Each wall is flat, endless, passes through zero and stands at right angles to its row. A trip goes straight from one point to another. Which walls does it cross, in order?

Walls:
(1): -14 15
(2): 37 23
(3): -26 33
(4): -31 -50
(5): 20 54
Trips:
-19 -11 to -11 -31 => 3, 1
-27 14 to -52 28 => none
0 39 to 17 3 => 1, 3
-7 20 to 23 7 => 1, 3
22 39 to -8 29 => none

Walls:
(1): -8 34 8 10 -65 -50 -17 -30 -1
(2): 13 52 48 1 -4 -12 23 -9 0
(3): -29 -11 -30 16 14 -48 45 15 11
(4): 2 20 -2 -26 39 -7 -37 -12 -80
(5): -75 -55 35 24 20 42 3 -79 27
(6): -10 -6 18 2 25 -18 11 33 -44
(7): 5 5 -31 38 -29 2 14 14 43
Trips:
66 -32 30 -57 -43 -23 -71 41 -21 to -10 50 -7 -14 -15 -11 83 -14 -10 => 2, 3, 4, 7
-5 -19 -9 10 10 -30 38 1 34 to 3 50 16 19 7 1 -11 1 -6 => 2, 1, 5, 6, 4, 3, 7
9 -54 -32 -44 -21 25 2 -12 1 to -10 -21 -11 6 18 49 -28 -52 -19 => 4
-14 -3 -9 -12 -2 -12 -34 18 -7 to -13 35 -18 -15 -1 -25 -18 18 38 => 3, 7, 6, 4, 2
-39 -3 -12 -39 -8 -33 9 -2 -57 to 12 2 60 1 -20 20 31 -23 -10 => 2, 5, 3, 4

Walls:
(1): 67 -37 -37 -17 44 -4 -6 -13 2 -49 21 45 27 75 9 -29 10 -53
(2): -38 1 -10 2 -15 25 25 -22 8 27 33 -5 -16 49 18 -45 -11 35
(3): -23 -2 -34 -9 5 11 0 -44 23 15 -39 31 3 -10 69 -50 25 -27
(4): 24 6 -57 52 20 -16 -41 7 17 35 37 0 1 19 32 91 41 23
(5): 14 0 -37 7 14 -8 -26 -5 55 25 -24 -9 -39 -45 2 49 43 48
(6): 32 19 -18 -20 23 -12 12 -95 11 -46 15 3 -18 -13 -80 -20 -11 44
(7): -13 -13 34 -53 24 -3 3 23 -3 -3 -40 -15 -6 -21 -15 -46 -26 -39
(8): -12 -54 28 -42 2 11 -11 1 -9 -22 -23 -28 -3 -11 -18 -5 -54 -47
Trips:
-40 32 -31 -24 -28 34 -12 0 26 14 61 39 3 -33 -26 -4 -37 -25 to 14 -1 10 24 9 -22 -23 -24 -62 -42 33 16 -35 -10 -32 -40 -50 -4 => 3, 7, 1, 2
18 10 6 -63 8 12 69 -2 6 40 23 -4 -41 63 10 -45 39 0 to 37 1 -41 -20 1 20 0 -14 41 4 -30 -61 -27 7 -11 8 -7 -24 => 5, 8, 4, 2

Walls:
(1): 30 -2 -34 33 -16 -15 -8 11 16 37 -18 -15 -4 28 -30 -23 -10 12 27 54 -9
 -20 4 -45 -9 29 -3 -22 1 -25 -37 -50 41 15 -41 17 34 87 -2 -48 24 28
 -44 -38 48 20 -34 -58
(2): -2 -2 -25 9 24 -80 42 -37 -4 64 12 -40 5 3 31 16 -25 12 8 27 1 41 37 -11
 -18 -60 -7 -12 56 -2 20 -23 -48 -36 -19 9 -25 -19 -19 -35 2 39 -8 -19
 -33 34 13 -22
(3): -11 -73 18 -24 12 -26 -35 12 -28 -29 25 57 -1 47 -71 22 -44 -40 23 -2 15
 83 -14 3 -24 19 -2 33 -7 9 -42 23 -15 -12 -17 8 -35 -3 -7 16 31 14 -43
 15 -25 25 -8 -12
(4): 78 -6 8 -10 14 32 27 -20 5 34 -51 -19 23 27 64 2 -23 -14 -27 4 -14 22
 -82 -21 52 20 -22 9 61 -56 -57 10 38 -29 85 -15 -35 8 -1 14 29 19 -27
 19 10 -16 -12 80
(5): -11 21 -15 -2 31 13 -14 1 7 -9 -22 31 -6 -58 -34 -13 36 13 -10 -18 30
 -16 35 50 27 1 16 -9 -51 -5 41 8 23 21 13 -30 -21 -39 44 -38 -51 13 15
 18 14 -10 31 31
(6): -13 24 40 -38 -20 -4 -76 -14 -29 33 54 -8 -6 -35 -4 -74 -28 77 23 5 -35
 -27 69 -80 8 -27 50 15 50 -28 24 -27 -11 19 19 46 -36 -15 -18 -21 -7 -3
 49 -2 13 -6 14 -5
(7): 68 -27 -3 22 -70 -34 41 -10 -17 39 8 -2 -32 -3 -36 54 46 3 19 13 20 -8
 23 9 11 -11 21 32 -13 -44 -21 9 21 -24 48 6 44 -54 -16 14 41 6 -31 -21
 66 -11 29 -11
(8): -16 -31 -12 14 -24 34 -24 13 30 -26 -11 -15 -45 47 -17 9 16 -20 -2 -41
 -6 53 -25 -63 15 13 10 42 9 -33 -15 21 56 -16 32 -36 43 54 -6 -2 -32
 -49 -64 -26 24 36 -29 -33
(9): 10 0 -5 31 8 31 35 6 29 -33 -9 19 16 11 -17 -47 6 16 2 -16 50 54 -22 19
 -19 -22 6 12 -17 -10 19 -1 4 -5 -6 0 -69 64 -42 61 -7 41 -7 -45 -9 22
 52 51
(10): 16 11 36 -14 -11 6 17 24 8 -16 -9 49 -6 22 29 -26 -15 39 55 -5 -10 -8 5
 32 -16 -19 -2 -37 -13 40 -39 -24 -9 -19 37 -35 28 -11 39 -7 -12 25 49
 -22 -34 -25 -16 -57
(11): -6 -42 72 -52 44 15 12 -21 40 -24 34 40 5 53 4 6 44 -22 -3 -21 8 5 -1
 -27 27 -21 -5 -23 22 19 34 31 67 -16 -11 -37 -7 -38 17 -1 -28 -12 14
 -26 3 15 -50 -50
Trips:
-52 33 -12 -13 21 -19 46 42 54 29 12 32 -41 -38 -19 -19 -11 7 23 44 -11
 25 -14 38 5 3 -36 -78 -58 -44 2 20 10 -52 -1 -65 -34 -21 -39 -49 -41
 -10 -2 22 -23 -51 -21 -62 to -33 -11 61 -29 10 16 -33 -3 30 3 25 -16 24 -36 -33 -6 -11 -5 2 20 26 -40
 60 -10 -26 -48 -4 -25 4 3 0 -33 3 43 9 -34 21 -16 22 30 45 36 31 -2 -13
 10 -15 47 => 1, 6, 2
23 -53 8 -61 -9 32 -18 -15 37 -43 11 4 -26 -45 -2 -21 20 -24 -2 -13 -33
 12 -2 -27 0 -5 19 -20 -39 -33 -2 -63 17 24 7 -33 7 -20 10 -13 -16 -7 49
 -13 0 -4 7 -13 to 4 4 19 1 -18 46 -39 -24 -8 -33 12 72 -11 -37 12 27 -36 29 11 -18 44 -8
 -54 -9 30 3 -10 -9 3 20 -21 -78 26 -16 -39 27 -11 0 -17 -77 -6 -32 -29
 -15 22 46 3 -23 => 1, 3
